Each row is a point. The points of each table are mixes of a few directions, plus a little noise. Count the directions of each table, and those that both share. Where both have some left over, give the other angles between the two spaces (their principal angles), to ten degrees, smallest first.

First:
[[  4  33]
 [ -9 -65]
 [ -1  -8]
 [  5  38]
 [  1   3]]
Second:
[[  0   1]
 [ -2 -22]
 [  6  44]
 [  7  59]
 [ -2 -15]
 [ -7 -58]
 [ -1 -10]]
Directions: first 1, second 1, shared 1

First, 5 rows:
[[ 18  42 -30]
 [ 15  36 -25]
 [ -2  -6   4]
 [-22 -51  36]
 [ -9 -21  15]]
Second:
[[-65 -25 -12]
 [ 27  11   5]
 [ 21   8   3]
 [ 57  22  10]
 [-44 -17  -7]
 [  5   3   0]]
Directions: first 1, second 1, shared 0; angles 60

First, 9 rows:
[[ 18  30   1   2  -3  -7]
 [-19 -13  -4  -1  -3  10]
 [ 30   2  10  -1   9 -16]
 [ 46 -39  24  -3  27 -29]
 [ 23 -70  20  -5  28 -19]
 [-15 -16  -3  -1  -1   7]
 [  5  15   0   1  -2  -2]
 [-90  69 -43   7 -49  54]
 [  3  23  -2   2  -6   0]]
Second, 8 rows:
[[ -5 -35   5 -21 -34 -36]
 [ 26  30 -61  19   2  43]
 [ -7  17  28   0  35  13]
 [  7 -29  14 -19   6 -14]
 [  2  52 -11  -8  24  43]
 [-44  21  21  44 -50 -40]
 [ 24 -41  -7   4  14  -4]
 [ -1 -14  13 -18   6  -6]]
Directions: first 2, second 4, shared 1; angles 80

First, 9 rows:
[[  -1    1    1    1    2   -3    3   -3    1]
 [  -1    2    1    1    1    0    4   -3   -1]
 [  22   -5  -24   -1  -30   45  -73   42   -6]
 [  -1   -1    1    1    1    0    1   -2    0]
 [  35  -10  -40   -1  -47   74 -116   65  -10]
 [ -16    4   18    0   19  -32   51  -28    3]
 [ -15    4   16    1   20  -31   49  -26    3]
 [ -11    2   10    1   13  -22   35  -20    3]
 [ -13    4   14    1   18  -28   44  -23    3]]
Second (10 x 9):
[[-19 -20  13  73 -54 -45   8  -2 -37]
 [ 18  26 -28  29  45 -16  19 -44  -3]
 [-11 -17  20 -40 -24  23 -17  36  11]
 [ 17  24 -27  35  41 -20  19 -44  -6]
 [ -5  -2  -3  60 -17 -36  13 -20 -25]
 [  7   9  -9  -2  19   2   4 -11   4]
 [ -6 -10  12 -27 -14  16 -11  23   8]
 [-10 -16  19 -39 -23  23 -16  35  10]
 [  5  -1   9 -94  19  57 -22  35  39]
 [  4   5  -6   5   9  -3   4  -9   0]]
Directions: first 1, second 2, shared 0; angles 60

First, 8 rows:
[[ -25  -35  -26   25   23    1   31   29  -42   -4   -2]
 [  -8   18   36    6    8   24  -50  -34   -6   15    8]
 [ -22   -9   43   30   22   30 -100  -21  -37   22   16]
 [  28   55    7  -40  -27   -6   45  -33   58   -7   -8]
 [   6   -8    6    2   -3   -4  -32    6    2    2    2]
 [  19   -3  -40  -20  -19  -30   71   29   26  -18  -12]
 [  -2  -33  -19   12    3  -14   -7   32  -16   -4   -1]
 [   5   16   -7  -11   -7   -1   41   -7   16   -6   -5]]
Second (8 x 11):
[[-12 -17   2  15  24  -5 -56 -52 -76 -16 -20]
 [ -6 -24 -13 -12  17  -1  22  19  15  -6 -21]
 [ 11  73  32 -11 -23  26  -7 -33 -17  -6  51]
 [  9  49  17 -23 -15  22  30   5  24  -3  35]
 [  2   4  -3 -15   1   7  31  22  29  -1   2]
 [-12 -56 -27 -11  29 -11  32  36  25  -5 -44]
 [ 11 -12  -8  28 -32 -22   0  31  43  30   7]
 [ -2 -16   0  31  -2 -17 -51 -29 -42   6  -8]]
Directions: first 3, second 3, shared 0; angles 40, 40, 60

First (10 x 14):
[[ 41 -51 -38 -10 -22 -27  11   7  -4 -18 -43  13 -23  -8]
 [-44  38  43  13  -4  27 -31   1   2  18  28 -35   6  29]
 [ 54 -74   9   9  20 -13  -3  13   8 -28 -35   0  -7 -22]
 [-39  64 -24 -21  45  11  42 -11  -7  19 -32  -7 -29   1]
 [-35  42  17   3 -17  45  -1 -22 -14  24  52  -9  -1  -6]
 [-45  47  17  -9  -6  -8  19   3   3  35  45 -11  -9 -10]
 [ 29 -42 -22  -7  -6 -45   7  20   8 -15 -45   4 -16  -1]
 [-10  19 -12   2 -15   7 -16  -6  -3  -3   0   6  17  28]
 [ 56 -56 -17   5  19 -46  -4  16  18 -35 -20  38  37 -12]
 [ -8  14  26  16 -13  52 -24 -21 -10   3  51   1  24  -1]]
Second (10 x 14):
[[ -2  -2 -13 -14  10  -2 -28  39  63 -18  24  -3  10   7]
 [-29 -34 -30 -53  14  54  63 -60   3  14  18  48   3 -13]
 [-28  74 -17   3  19  32  11  -7 -30  12 -53 -40 -57  16]
 [-19  -6  33   0   7  -3 -18  12  24   7  22 -14  13  10]
 [ 11  36  -6  16  18  41 -25  10  12 -17  15 -10  -2 -11]
 [ 16  32   4  22  18   6 -13   7  -2 -10  27   8  21 -20]
 [  3 -34  -6 -12 -22 -65  43 -18 -29  18 -16  33  14  -3]
 [ 28 -60  34  17 -31 -41 -12  -1 -13  -2  12  12  30  -3]
 [ 10 -39  26   5 -12  -6  -2 -12  -6   2  22  14  26  -5]
 [ 11  37 -29  15 -17 -13 -20  28 -18  -6 -70 -46 -57  23]]
Directions: first 6, second 6, shared 4; angles 70, 90

First, 8 rows:
[[ -5 -36  23   7   1   7  27  18  20  28 -43   9 -24  -4  -4 -31 -10 -61]
 [ -1 -10   5   3   2   1   7   5   5   8 -11   2  -7  -2  -2  -8  -3 -16]
 [ -2 -12   9   0  -1   3   9   6   8   8 -15   3  -8  -3  -3 -11  -3 -22]
 [ 13  70 -46 -15  -1 -18 -53 -36 -41 -53  84 -18  49   9  10  61  19 121]
 [ -5 -34  23   7   0   7  25  18  20  27 -38   9 -23  -3  -4 -28 -10 -57]
 [ -4 -20  14   4   0   6  15  11  12  16 -24   5 -13  -3  -3 -19  -6 -35]
 [  0  -3   3   1   1   0   3   3   2   3  -5   1  -4  -1   0  -3  -2  -7]
 [  9  43 -31 -10   0 -10 -34 -23 -26 -35  52 -12  31   7   6  40  13  77]]
Second (10 x 18):
[[  1   3  25  59   9 -14   4  16 -34 -16   0  11 -45  -5  16  -1  43  14]
 [  6  26   4  -3  11   3  25 -15  -6   9  39  -2 -15 -16 -39  -7 -22 -15]
 [ -2 -21  20  41   9 -25  -3  16 -39 -20  -5   5 -36  21  22   9  36   8]
 [ -6   2 -14 -71   3  -8  19 -20  23   3  33 -19  28  18 -39   3 -60 -32]
 [ -8  18 -11  -5 -29  31 -20  15  69  -5 -52  14  44 -38  40 -12  21  30]
 [ -8   3  17  31  -6  -8  -5  23  11 -26 -25  11 -11  -7  37  -2  40  21]
 [  3  -9 -24 -75   7  -2  12 -32   2  23  38 -23  28  26 -51   7 -72 -40]
 [ 10 -10 -21  27 -16  36 -38   4   2  26 -49  14  19 -20  29  -4  27  27]
 [  5  -6  -5  27  -9  16 -21   7  -3   9 -30  10   2 -10  22  -2  26  20]
 [ -3  -6   8 -32  20 -30  28 -14 -25  -8  51 -17 -16  32 -39   9 -38 -35]]
Directions: first 1, second 4, shared 0; angles 90

First (10 x 24):
[[ -13   37   25  -64  -70    3   13  -35  -35  -34  -17   -9  -47   -2
    -6  -71   -2   -3  -43    4 -107    9  -61  -18]
 [   1   -5   34  -44  -29   -9   -7    1  -62  -36  -38   29  -52   -4
    11  -84  -49   36  -54  -40  -71   12  -39    2]
 [ -12  -19    4   23   37  -13  -14   31  -15   18    8   23   -8   -9
    17    4  -30   11   -2  -18   17   -6   23    2]
 [  16  -23   -8   29   36    0  -10   22    8   11   -7   13   15   -1
     7   17  -10    7   14  -12   48   -7   21   10]
 [  20  -21  -11   26   28    3   -6   14   15    6   -8    6   23    4
     1   22    0    6   17   -8   53   -3   20   13]
 [  -3    3  -13   33   35    3   -8   23   19   31   12    1    5  -13
    12   19    2  -26   21   13   24  -24   11  -12]
 [  51    4  -24   20    9   29    3   -4   43    1  -33  -15   27    1
    -8    4   30  -29   28   17   43  -21  -21    1]
 [ -33   18    6  -17  -22   -8    8  -15   -6    2   29  -12   -9    1
    -5    8    9   -5   -7   14  -35   10    3   -9]
 [ -57   22   -9  -14  -35  -15   26  -44   27    8   80  -44   36   22
   -29   88   55   -6   21   43    0   34   48    1]
 [  30  -16   -4    9   11    7   -4    7    4   -8  -27    8   10    3
     0   -8   -5    8    4  -13   28   -3   -4   11]]
Second, 9 rows:
[[  2 -36   7  -6   4  -3 -32  28 -15  59 -47   5 -32  14  39 -69 -52  39
   20 -37 -11   9 -16  -3]
 [  8 -34  -2  37  58  -4 -31  57  -8  51 -30  29 -20 -12  40 -32 -51  13
   16 -31  29 -21   6  -4]
 [-35  25   4 -24 -34 -11  23 -38   1 -28  55 -20  19   8 -30  53  36  -5
  -13  25 -20  23  23   4]
 [ 43 -21 -15  33  38  21 -27  40  21  53 -59   8  -9  -6  32 -46 -25  -9
   35 -14  34 -32 -27 -10]
 [ -9  33   4 -15 -22   2  17 -24  -3 -36  22  -7   0 -11 -18  11  24 -26
  -22  24 -34  -5 -12  -9]
 [ 20  11  -5 -19 -32   8  23 -41  13 -54   6 -17  34  15 -34  32  41  -3
   -9  15  13  16   2  18]
 [ 24  -4   9  -1   4  -5  13 -11 -20 -77   1  25  19  -6 -28  23   4  10
  -42 -13  19   4  12  25]
 [-44  24   2   1   0  -4 -10  16  -1  60  19 -11 -38 -15  28 -23 -12 -27
   14  20 -54 -17 -15 -36]
 [ -9   3  -3  -7 -17  -6  19 -27  11 -30  32 -13  31  12 -27  53  29   7
   -3  12  20  23  28  16]]
Directions: first 4, second 5, shared 4
